Each row of a before or after table is a point. The points were changed in one or more steps. Then noise was added and the rows were shuffled. The steps act on columns, c1 being the first. Write out the steps. A step turns or swaps two columns, mirrors them in a line or flattens them onto one, adds a multiple of one to another, or multiplies or shifts one. Angles are multiples of 10 degrees, from the lower column toward the higher: turns from -170 to 170, lines from 10 to 170 but not 90. Use the fewest steps. Two steps may share a column if one is a turn and the other turns, adds or multiplies; they go together, in the order done. Otherwise the lowest column goes first.

Before (13 x 2):
-0.030	-0.018
0.012	-0.003
-0.033	0.003
-0.014	0.047
-0.004	-0.026
-0.003	-0.021
0.037	-0.026
0.030	0.052
-0.013	0.003
0.025	0.049
-0.042	0.000
0.001	0.015
-0.018	-0.026
After (13 x 2):
-0.003	0.027
-0.013	-0.002
0.028	-0.038
0.011	0.002
0.029	0.009
-0.010	-0.059
0.008	0.029
-0.007	0.020
-0.006	-0.056
-0.043	0.011
0.005	-0.012
0.024	0.028
0.037	0.014
Steps: turn c1 and c2 by -160 degrees

Before (8 x 3):
0.051	0.028	-0.017
0.024	0.031	-0.022
0.031	0.026	-0.032
-0.012	-0.006	-0.004
0.016	0.035	-0.016
-0.023	-0.047	-0.031
-0.015	-0.004	0.041
0.009	0.016	-0.017
After (8 x 3):
0.030	-0.025	-0.033
-0.015	0.005	0.040
-0.023	0.045	-0.030
0.015	-0.036	-0.017
0.023	-0.033	-0.024
0.052	-0.028	-0.017
0.010	-0.014	-0.018
-0.011	0.006	-0.003
Steps: multiply c2 by -1

Before (8 x 6):
-0.009	-0.026	0.010	0.012	0.015	-0.010
0.036	0.004	-0.016	0.018	0.013	0.028
-0.017	0.014	0.034	-0.045	-0.036	0.001
-0.015	-0.016	-0.019	0.026	0.041	0.023
-0.007	-0.016	-0.032	0.019	0.001	0.012
0.004	-0.050	0.001	-0.027	-0.027	-0.036
-0.011	-0.031	-0.002	0.038	0.003	0.033
0.016	-0.026	-0.026	0.011	0.022	0.061
After (8 x 6):
-0.007	0.028	-0.007	0.000	-0.016	0.004
0.004	0.050	0.011	-0.019	0.016	0.037
-0.005	0.007	0.036	0.008	0.003	-0.012
-0.018	-0.010	-0.037	-0.068	0.038	0.008
-0.013	0.012	0.022	0.001	-0.034	-0.027
0.016	0.021	0.029	0.037	-0.011	-0.060
0.033	-0.007	0.016	0.072	-0.004	-0.029
-0.014	0.027	0.008	0.024	0.002	-0.032
Steps: add 1.5 times c1 to c4; turn c2 and c3 by -170 degrees; turn c5 and c6 by -170 degrees

Before (14 x 8):
0.012	0.013	0.008	-0.026	0.012	0.010	0.001	0.005
0.015	0.034	-0.050	-0.015	0.010	0.028	-0.016	0.005
-0.019	-0.017	0.030	-0.019	-0.052	-0.010	-0.013	0.023
-0.008	0.016	-0.003	-0.001	0.029	0.008	0.022	0.039
0.021	-0.012	0.004	-0.047	0.002	0.005	-0.003	0.029
-0.035	-0.046	0.019	0.012	0.009	-0.040	-0.038	-0.009
-0.003	-0.027	0.002	-0.004	0.019	0.016	-0.007	0.020
0.003	-0.014	-0.024	0.011	0.014	-0.035	-0.025	0.017
-0.006	0.009	-0.004	-0.060	0.022	-0.004	0.025	-0.009
-0.021	0.010	-0.007	0.013	0.002	-0.032	0.024	0.045
0.007	0.054	0.027	0.039	0.044	-0.005	-0.006	0.019
0.012	-0.012	0.009	0.003	-0.033	-0.025	0.003	-0.011
0.007	-0.013	-0.001	-0.022	-0.007	-0.005	0.042	0.003
0.013	0.000	0.006	-0.006	-0.001	-0.029	-0.002	-0.020
After (14 x 8):
0.022	0.027	0.004	0.026	0.041	-0.015	-0.005	0.028
0.003	0.043	-0.024	0.006	-0.015	0.021	-0.026	0.017
-0.008	-0.040	-0.003	0.026	-0.014	0.006	0.023	0.041
0.008	0.032	0.000	0.005	0.022	-0.007	0.043	0.003
0.012	0.037	0.010	-0.029	0.015	0.014	0.004	-0.011
-0.020	-0.013	-0.007	-0.005	-0.012	0.038	0.024	0.047
0.007	-0.126	0.026	0.018	-0.056	0.052	-0.005	0.019
0.013	-0.035	0.006	0.024	0.017	0.002	0.001	0.007
-0.021	0.044	0.031	-0.035	0.042	-0.005	-0.014	0.024
0.015	-0.091	-0.051	0.016	0.008	0.005	-0.015	0.003
0.014	0.012	0.005	0.001	0.006	0.028	-0.002	-0.019
-0.007	-0.021	-0.004	0.049	0.042	0.012	0.025	-0.009
-0.002	0.058	0.003	0.018	-0.004	-0.036	-0.006	0.021
-0.034	0.121	0.019	0.001	-0.016	-0.003	-0.037	-0.009
Steps: multiply c2 by 2.5; turn c2 and c6 by 160 degrees; turn c4 and c5 by -120 degrees

Before (10 x 11):
0.012	0.020	-0.023	0.002	-0.016	0.008	-0.025	-0.028	0.020	-0.012	0.007
-0.042	0.013	0.021	-0.020	-0.004	0.001	-0.026	-0.018	0.035	-0.009	-0.020
-0.015	-0.002	-0.004	-0.033	-0.008	0.010	-0.005	-0.043	-0.011	0.007	-0.028
-0.011	0.026	0.017	0.012	-0.023	0.013	0.025	-0.002	0.020	0.011	-0.030
-0.003	0.035	-0.008	-0.012	-0.025	-0.026	0.002	-0.038	0.009	-0.001	0.058
-0.022	-0.009	0.009	0.012	-0.006	-0.037	-0.002	-0.001	0.031	0.013	-0.027
-0.033	0.098	-0.036	0.009	-0.021	-0.004	-0.013	-0.044	-0.055	-0.012	-0.026
-0.036	-0.011	0.010	0.010	-0.019	0.004	-0.014	0.087	0.032	-0.001	-0.018
0.034	0.011	0.017	-0.023	0.005	0.005	-0.017	-0.036	0.026	0.062	-0.011
-0.038	0.000	0.008	0.001	0.061	-0.020	0.035	0.006	0.030	0.005	-0.027
After (10 x 11):
0.022	0.029	0.019	0.010	-0.025	-0.002	-0.016	-0.003	0.019	0.008	-0.032
0.025	0.010	0.024	-0.021	-0.003	-0.006	0.043	-0.020	0.037	-0.010	-0.021
0.008	0.005	-0.005	-0.029	-0.008	0.011	0.015	-0.042	-0.009	0.005	-0.027
-0.024	0.019	-0.021	0.000	-0.014	-0.006	0.017	-0.027	0.019	-0.014	0.004
-0.037	0.008	0.016	-0.019	0.006	-0.002	-0.002	-0.035	0.026	0.062	-0.010
0.019	-0.025	0.007	0.012	-0.004	-0.028	0.013	-0.001	0.031	0.011	-0.028
0.021	0.083	-0.033	0.011	-0.023	-0.055	0.029	-0.043	-0.055	-0.011	-0.025
0.053	-0.013	0.010	0.003	0.063	-0.019	-0.011	0.006	0.029	0.006	-0.029
0.022	-0.008	0.011	0.009	-0.020	0.008	0.032	0.088	0.030	0.001	-0.018
0.003	0.016	-0.009	-0.013	-0.025	-0.041	-0.001	-0.039	0.008	-0.001	0.059
Steps: turn c1 and c7 by -150 degrees; turn c2 and c6 by -30 degrees

Before (13 x 12):
0.012	-0.020	-0.036	0.062	-0.015	-0.014	0.008	0.015	-0.003	-0.005	-0.014	-0.015
-0.012	0.005	0.061	-0.015	-0.009	0.003	-0.028	-0.016	-0.008	0.034	0.003	-0.044
-0.003	-0.030	-0.025	0.037	0.016	-0.020	0.032	0.000	-0.033	0.008	-0.001	0.044
0.023	0.019	0.023	-0.027	-0.011	0.038	-0.041	-0.036	-0.022	0.011	-0.027	-0.040
0.046	-0.007	-0.015	0.040	-0.011	-0.016	0.038	0.003	-0.017	0.029	0.022	0.008
-0.012	0.051	-0.006	-0.021	0.008	0.021	-0.008	-0.025	0.020	0.041	-0.014	-0.048
0.001	0.009	-0.019	-0.001	-0.021	0.006	0.029	-0.023	0.033	-0.036	0.003	0.001
0.006	0.007	-0.020	0.004	0.016	-0.007	0.078	0.026	-0.012	-0.046	-0.027	-0.013
0.018	-0.013	-0.034	0.030	0.020	0.001	0.013	0.044	-0.017	0.002	0.039	0.012
0.019	-0.025	-0.012	0.068	0.019	0.032	0.036	-0.020	0.005	-0.020	0.001	-0.010
0.021	0.035	0.006	0.063	0.009	-0.012	-0.007	0.034	-0.023	0.024	0.015	0.033
-0.012	0.000	0.035	-0.021	-0.037	0.058	-0.001	-0.007	-0.005	0.030	-0.031	-0.027
0.026	-0.020	-0.005	0.001	0.019	-0.003	0.033	0.014	0.030	-0.007	-0.031	0.009
After (13 x 12):
-0.019	-0.002	-0.010	-0.010	0.015	-0.062	-0.031	-0.036	-0.024	0.013	0.031	0.018
-0.011	-0.031	-0.007	0.001	0.041	-0.031	0.026	-0.048	-0.011	0.002	0.009	0.036
0.008	-0.020	-0.006	0.021	0.018	0.024	-0.046	0.027	0.003	0.000	-0.047	-0.014
-0.001	-0.016	-0.020	-0.023	0.036	-0.036	0.048	0.000	-0.029	0.013	0.046	-0.001
-0.011	-0.026	0.002	-0.015	-0.030	-0.062	0.034	-0.021	0.001	0.003	-0.017	-0.017
-0.002	-0.018	-0.074	-0.007	0.031	-0.009	0.031	-0.025	0.000	-0.002	-0.013	-0.025
-0.016	0.001	-0.027	0.035	0.040	-0.069	0.041	0.018	0.008	-0.004	-0.008	-0.003
-0.020	0.001	-0.022	0.001	0.045	0.001	0.032	-0.016	0.028	-0.004	0.007	-0.028
0.009	0.056	0.021	0.005	-0.020	0.012	-0.032	0.020	-0.021	0.005	-0.042	0.008
-0.028	0.015	0.031	0.038	-0.027	0.027	-0.045	0.030	-0.018	0.004	-0.038	-0.028
0.011	0.033	-0.003	0.056	-0.077	0.023	-0.013	0.005	-0.013	0.001	-0.029	-0.028
-0.008	-0.018	-0.024	0.003	-0.040	-0.007	0.012	0.024	0.040	-0.014	0.004	0.003
-0.047	-0.011	-0.032	-0.020	-0.021	-0.040	0.023	-0.018	-0.028	0.012	0.010	0.023
Steps: turn c1 and c8 by -170 degrees; turn c2 and c3 by -110 degrees; turn c3 and c7 by 70 degrees; turn c4 and c6 by -90 degrees; multiply c5 by 2; flatten c9 and c10 onto the line at 160 degrees; swap c11 and c12

Before (10 x 18):
0.030	-0.033	-0.031	-0.038	-0.004	0.005	-0.011	-0.013	0.032	0.037	0.030	0.017	0.006	0.016	0.004	0.018	-0.014	-0.017
-0.040	-0.010	-0.037	-0.020	-0.038	-0.014	-0.001	-0.036	0.020	0.009	0.038	0.053	-0.014	0.024	-0.006	-0.009	0.019	0.039
0.025	-0.031	0.026	-0.025	-0.034	-0.009	0.029	-0.039	-0.004	-0.018	-0.038	-0.025	0.036	0.025	0.043	0.038	-0.017	0.006
-0.015	0.035	0.042	0.009	-0.045	-0.055	0.004	-0.015	-0.025	-0.026	-0.001	-0.020	0.009	-0.010	-0.010	0.014	0.033	-0.003
0.045	-0.020	0.030	-0.041	-0.059	-0.019	0.010	0.022	0.021	0.028	0.010	-0.001	0.038	-0.023	-0.016	0.033	-0.024	0.046
-0.007	-0.007	0.009	0.032	-0.012	0.004	-0.043	0.015	-0.018	-0.031	-0.029	0.000	-0.035	0.044	-0.027	-0.001	0.039	-0.024
0.014	-0.047	0.008	-0.014	0.010	-0.019	0.000	0.019	0.025	-0.028	0.001	0.034	0.037	-0.012	0.006	0.008	0.008	0.005
-0.019	-0.002	-0.005	-0.029	-0.001	0.018	-0.008	-0.034	-0.022	0.033	-0.008	0.047	-0.010	-0.016	0.015	-0.018	0.019	0.030
0.027	0.024	-0.034	-0.004	-0.045	-0.033	-0.010	0.001	0.005	0.017	0.028	0.047	-0.003	0.011	-0.017	0.017	-0.028	0.020
0.014	-0.015	0.032	0.032	-0.010	-0.006	-0.015	0.012	-0.026	-0.023	0.028	-0.024	0.034	-0.009	0.003	-0.028	0.034	-0.016
After (10 x 18):
0.027	-0.037	0.022	-0.038	0.036	0.011	-0.010	-0.013	0.036	0.033	0.030	0.017	0.002	0.025	0.005	-0.032	-0.014	-0.017
0.027	0.035	0.017	0.011	-0.049	-0.056	0.003	-0.012	-0.025	-0.028	0.003	-0.021	0.008	-0.012	-0.009	0.044	0.033	-0.005
0.003	-0.008	-0.003	0.032	-0.016	0.007	-0.040	0.011	-0.021	-0.028	-0.028	0.002	-0.035	0.070	-0.031	0.008	0.039	-0.024
-0.017	-0.004	-0.013	-0.029	-0.025	0.015	-0.009	-0.035	-0.027	0.034	-0.009	0.045	-0.010	-0.026	0.016	-0.007	0.017	0.026
0.019	-0.014	-0.025	0.031	0.014	-0.006	-0.017	0.012	-0.026	-0.022	0.030	-0.021	0.034	-0.015	0.004	0.038	0.035	-0.016
0.003	-0.006	-0.010	-0.018	-0.075	-0.014	0.003	-0.038	0.020	0.012	0.036	0.053	-0.016	0.038	-0.009	-0.034	0.017	0.038
0.061	0.021	0.018	-0.004	0.013	-0.033	-0.007	0.003	0.009	0.019	0.028	0.044	-0.004	0.017	-0.016	-0.036	-0.028	0.024
0.002	-0.046	0.008	-0.017	0.024	-0.017	-0.001	0.017	0.024	-0.029	-0.001	0.032	0.038	-0.022	0.004	0.007	0.008	0.003
0.087	-0.021	0.035	-0.041	0.029	-0.018	0.008	0.023	0.018	0.028	0.011	-0.005	0.035	-0.037	-0.018	0.031	-0.025	0.040
0.046	-0.032	0.037	-0.030	0.017	-0.007	0.030	-0.037	-0.007	-0.016	-0.036	-0.025	0.036	0.041	0.041	0.028	-0.015	0.008
Steps: multiply c1 by 1.6; turn c1 and c5 by 60 degrees; swap c3 and c16; multiply c14 by 1.6

Before (10 x 20):
-0.002	-0.032	0.055	-0.046	0.011	-0.017	0.003	-0.021	0.028	-0.001	-0.013	0.027	0.015	-0.017	-0.024	-0.002	-0.001	0.008	-0.006	0.003
0.002	-0.003	-0.025	0.033	-0.026	-0.008	0.028	0.025	0.008	0.004	-0.011	0.023	0.006	-0.009	0.048	-0.020	-0.026	0.015	-0.028	0.016
-0.011	-0.032	-0.024	0.036	-0.014	-0.007	-0.005	-0.022	0.037	0.018	-0.007	0.013	0.044	-0.017	0.068	-0.020	0.003	-0.005	0.022	0.019
-0.003	0.009	-0.026	0.026	-0.024	-0.031	-0.006	-0.012	0.005	0.025	-0.010	-0.004	0.006	-0.002	-0.018	0.036	-0.015	0.019	-0.012	0.020
0.015	-0.034	0.003	0.041	0.022	-0.007	-0.012	-0.019	0.028	0.012	-0.026	0.000	0.013	0.017	0.010	-0.028	-0.022	0.025	-0.010	0.012
0.004	-0.032	-0.023	-0.046	-0.030	-0.026	-0.013	-0.025	0.037	0.025	-0.003	-0.025	0.020	0.016	-0.016	0.003	-0.008	-0.005	-0.032	0.009
0.005	0.016	0.000	0.033	-0.030	-0.034	-0.013	0.065	0.037	0.008	-0.032	0.026	0.011	0.014	0.023	-0.004	-0.008	0.024	0.000	0.021
-0.001	0.058	-0.025	-0.014	-0.029	0.009	-0.004	0.044	-0.123	0.006	-0.048	0.002	0.021	0.027	-0.009	0.023	0.013	0.029	-0.014	-0.028
-0.045	0.004	0.067	0.002	-0.018	0.019	0.030	-0.018	-0.007	0.033	-0.015	0.021	0.037	-0.003	0.021	-0.030	-0.018	0.006	0.055	0.021
-0.059	-0.011	-0.004	0.036	0.020	0.031	-0.015	-0.005	0.023	0.033	-0.020	0.022	0.009	0.013	-0.028	-0.018	0.027	0.001	-0.011	0.019
After (10 x 20):
-0.003	-0.026	0.003	-0.035	0.005	-0.010	-0.012	-0.020	0.034	0.024	-0.026	0.000	0.033	0.017	0.010	0.000	-0.022	0.025	-0.023	0.011
0.017	0.001	0.000	-0.047	-0.020	0.018	-0.013	0.066	0.033	-0.018	-0.031	0.026	0.028	0.014	0.024	-0.001	-0.008	0.023	-0.003	0.022
-0.035	-0.035	-0.004	-0.007	0.041	-0.037	-0.014	-0.004	0.037	-0.006	-0.020	0.022	0.023	0.013	-0.028	0.004	0.027	0.002	-0.016	0.019
0.002	-0.032	-0.025	-0.032	-0.003	-0.004	-0.006	-0.022	0.040	0.019	-0.007	0.013	0.110	-0.017	0.069	-0.026	0.003	-0.004	-0.001	0.018
-0.010	-0.026	0.066	0.011	0.011	-0.017	0.030	-0.018	0.000	-0.019	-0.015	0.022	0.093	-0.004	0.021	-0.058	-0.019	0.006	0.011	0.021
0.014	-0.004	-0.025	-0.029	-0.016	-0.012	0.029	0.026	0.013	0.000	-0.011	0.023	0.015	-0.009	0.048	0.017	-0.026	0.015	-0.027	0.016
0.017	-0.038	-0.024	0.019	-0.021	0.060	-0.012	-0.025	0.019	0.016	-0.003	-0.025	0.050	0.016	-0.015	0.029	-0.007	-0.005	-0.013	0.009
0.013	0.023	-0.026	0.016	-0.016	-0.039	-0.004	0.044	-0.117	-0.053	-0.048	0.003	0.052	0.026	-0.009	0.019	0.014	0.029	0.006	-0.027
-0.007	-0.014	0.055	0.023	0.007	0.050	0.003	-0.020	0.012	0.028	-0.012	0.028	0.038	-0.017	-0.024	0.005	-0.002	0.008	-0.004	0.004
0.011	-0.017	-0.027	-0.040	-0.013	0.009	-0.006	-0.013	0.003	-0.021	-0.010	-0.004	0.015	-0.002	-0.018	0.023	-0.014	0.019	0.015	0.020
Steps: flatten c1 and c5 onto the line at 130 degrees; mirror c2 and c10 in the line at 150 degrees; turn c4 and c6 by -140 degrees; turn c6 and c9 by -20 degrees; multiply c13 by 2.5; multiply c16 by 0.7; turn c16 and c19 by 60 degrees
